Rows are points. The points of each table are mixes of a few directions, plus a little noise. How many directions does each table use, and how many do they share? Where both have some left over, give the other angles between the two spaces (their principal angles), to ten degrees, smallest first.

First (5 x 3)
[[ 10  29  28]
 [  1  45  43]
 [ 15 -30 -32]
 [-72   1  10]
 [ 45 -46 -51]]
Second (5 x 3)
[[ 17  17  15]
 [ 45  52  45]
 [-55 -60 -51]
 [ 18  19  17]
 [-25 -31 -25]]
Directions: first 2, second 1, shared 1

First (7 x 4)
[[  2  12  16 -10]
 [ -7 -49 -62  40]
 [  5  40  52 -33]
 [  7  45  57 -37]
 [ -2 -19 -24  15]
 [  4  31  40 -25]
 [ -8 -61 -77  49]]
Second (6 x 4)
[[ 54   9 -35  60]
 [ 24 -20  26 -46]
 [-26   9  24  47]
 [ -3  -7 -27 -71]
 [  4 -14  11 -54]
 [-53  23   1  64]]
Directions: first 1, second 3, shared 0; angles 50

First (8 x 8)
[[   6   -5   10  -34    0    1  102   19]
 [  16   18   15  -19   12   26   38    9]
 [   5    6   -2   13    0    3  -42   -2]
 [ 111   40   28  -48   39  -18    8   62]
 [ -22  -24  -23   42  -29  -32  -74   -9]
 [ -23    0   -5   -4   40  -16 -105  -54]
 [ -58  -10  -14   56  -49   51   18  -17]
 [ -34  -27   -5   -7  -15  -15   48   -9]]
Second (7 x 8)
[[ -8   4  -5 -44 -35 -14  20 -41]
 [ 11   3   1  31  25   8 -16  26]
 [-50 -67  24 -23  49  11  12  40]
 [ -1 -29  -6 -94   9 -16  14 -52]
 [ -3  27 -10 -36 -68 -21  24 -59]
 [ 65  56 -14  94  17  12 -47  32]
 [-16   6  12  75   5  17  -6  55]]
Directions: first 4, second 3, shared 0; angles 30, 30, 90

First (11 x 11)
[[ 14 -71 -14  -2 -15 -17  30 -10  17 -40  -1]
 [ -8  34   5 -21   2 -24 -48  32 -33  -5  15]
 [-13  11 -20 -23   4  -3   6   9 -27  11  13]
 [-19 121  38  17  21  28 -61  33 -17  61  -6]
 [  9 -31   8  18 -10   5   9   2  25 -18 -10]
 [ -4 -10 -38 -13  13  18  62 -53  -1  29   3]
 [  0  -4 -18  11  10  35  56 -46  20  33 -10]
 [ -3  -2  21  14 -13  -1 -32  51   5 -18  -7]
 [ -7 -30 -10  -9 -12 -10   4  25  -5 -21   6]
 [ 20 -17  12   5  -3 -22 -12 -21  12 -25   0]
 [ 14   4  12   7   1 -10 -11 -21   7  -8  -2]]
Second (11 x 11)
[[  -7   66    3   -2   21   16  -11  -19  -15   45    1]
 [   2  -29  -16    0   -2    7   34  -18   10   -2   -2]
 [   4  -29   14    2  -17  -22  -28   38    3  -39    1]
 [  13 -104   18    5  -45  -47  -33   74   18 -101    1]
 [  -6   44  -12   -3   21   24   23  -40   -6   48   -1]
 [  -2   17    0   -1    6    5   -1   -7   -4   13    0]
 [  -1    1  -12   -1    7   12   26  -24    3   16   -1]
 [  -1   -2  -17   -1    8   15   35  -31    4   19   -2]
 [  -1   15   14    1   -2   -8  -29   19   -6   -6    1]
 [   6  -43    8    2  -19  -20  -15   32    7  -43    0]
 [  -7   63   -1   -2   22   19   -1  -27  -13   49    1]]
Directions: first 4, second 2, shared 2

First (9 x 14)
[[-67  10  -7  15  21  15 -15   3 -14  -5  28  -8 -29  21]
 [-29   5  -3   7  10   6  -6   1  -7  -3  12  -3 -13   9]
 [121 -19  14 -29 -39 -27  26  -5  27   9 -52  13  54 -38]
 [ 99 -15  11 -25 -32 -23  22  -4  21   7 -42  12  44 -31]
 [-64  10  -7  16  20  15 -15   3 -14  -4  28  -7 -28  20]
 [-56   9  -6  14  19  13 -12   2 -13  -3  23  -6 -25  17]
 [-85  13 -10  21  28  20 -18   4 -19  -5  37 -10 -37  27]
 [109 -17  12 -27 -35 -26  23  -5  23   8 -47  12  48 -34]
 [-31   5  -3   8  10   7  -6   2  -7  -2  13  -3 -13   9]]
Second (8 x 14)
[[ 50 -30  13 -49 -92  -1  36  69 -34  27 -94 -58  17  15]
 [-35  14  -9  35 -59  10  -5  -2 -27 -37  -5  -2  27  51]
 [-37   1  10  -1  21   3 -15   9 -18  -9  -1   8 -16   1]
 [-23  10   9  12  45 -14 -24 -10  -5  11  13  13   2  -6]
 [ 58  -8  -2  -8 -36 -11  10  -2  10  31 -23 -12  23  18]
 [-33  24 -16  25  39   6  10 -21  20 -27  50   3   3 -43]
 [ 13  -6 -14   5   7  24  -4 -44  35 -30  50  42 -37   6]
 [  7  -3  11 -16  74 -16 -11  -3  16  32  11   7 -18 -45]]
Directions: first 1, second 5, shared 0; angles 30

First (10 x 18)
[[ -13  -16   10  -10    5    4   -5    3   -2   -4   24    6   -7   -9
   -14   -9  -19    5]
 [  65   80  -49   56  -21  -21   23  -13   14   18 -121  -33   32   46
    67   46   94  -26]
 [ -42  -52   31  -36   14   13  -14    9   -9  -11   78   21  -21  -30
   -43  -29  -61   17]
 [   1    2   -2    2   -1   -1    1    0    1    0   -3   -1    1    0
     2    0    2    0]
 [  39   49  -29   34  -12  -12   13   -8    9   10  -74  -20   19   28
    40   28   57  -15]
 [ -18  -21   14  -15    6    6   -5    4   -4   -5   33    9   -9  -12
   -18  -12  -25    7]
 [ -32  -39   24  -27   10   10  -11    7   -7   -9   59   16  -16  -23
   -33  -22  -45   13]
 [  55   68  -42   47  -18  -17   20  -12   11   15 -103  -28   27   40
    56   38   80  -22]
 [  -9  -11    7   -7    2    3   -3    2   -2   -2   17    4   -5   -7
    -9   -7  -13    4]
 [ -48  -59   36  -41   15   15  -17   10  -11  -13   89   24  -24  -34
   -48  -33  -68   19]]
Second (10 x 18)
[[  40  -23   -1  -25  -14   36   -5   30  -22   14   -2  -24   10    6
    50  -21  -71   46]
 [ -41   24   -8   32    0  -25   13  -69   45  -25   21   44   13    7
   -57   60   71  -31]
 [  16    2    6   -9   12   -7   -8   53  -30   18  -35  -32  -23  -10
    27  -47   -7  -11]
 [ -13  -56   24  -43    1   33  -14   18  -17   -3   67    7   -8  -20
    -9  -30  -91   42]
 [  22   56  -20   37    5  -37    9   11    0   13  -85  -25   -4   14
    24    4   85  -47]
 [ -10  -36   18  -29    5   17  -11   20  -15    0   40    1  -12  -17
    -7  -28  -56   22]
 [ -32   16    0   19    8  -24    5  -32   22  -14    9   24   -3   -2
   -41   24   51  -30]
 [  -9   -6    5   -4    4   -1   -2    2   -1   -2   10    3   -5   -6
    -9   -5   -4   -2]
 [ -29  -41   13  -21   -8   27   -2  -37   17  -21   82   37   13   -7
   -37   21  -54   35]
 [  56   65  -37   42  -13  -19   16    5    2   19 -107  -35   19   34
    60   22   74  -25]]
Directions: first 1, second 3, shared 1
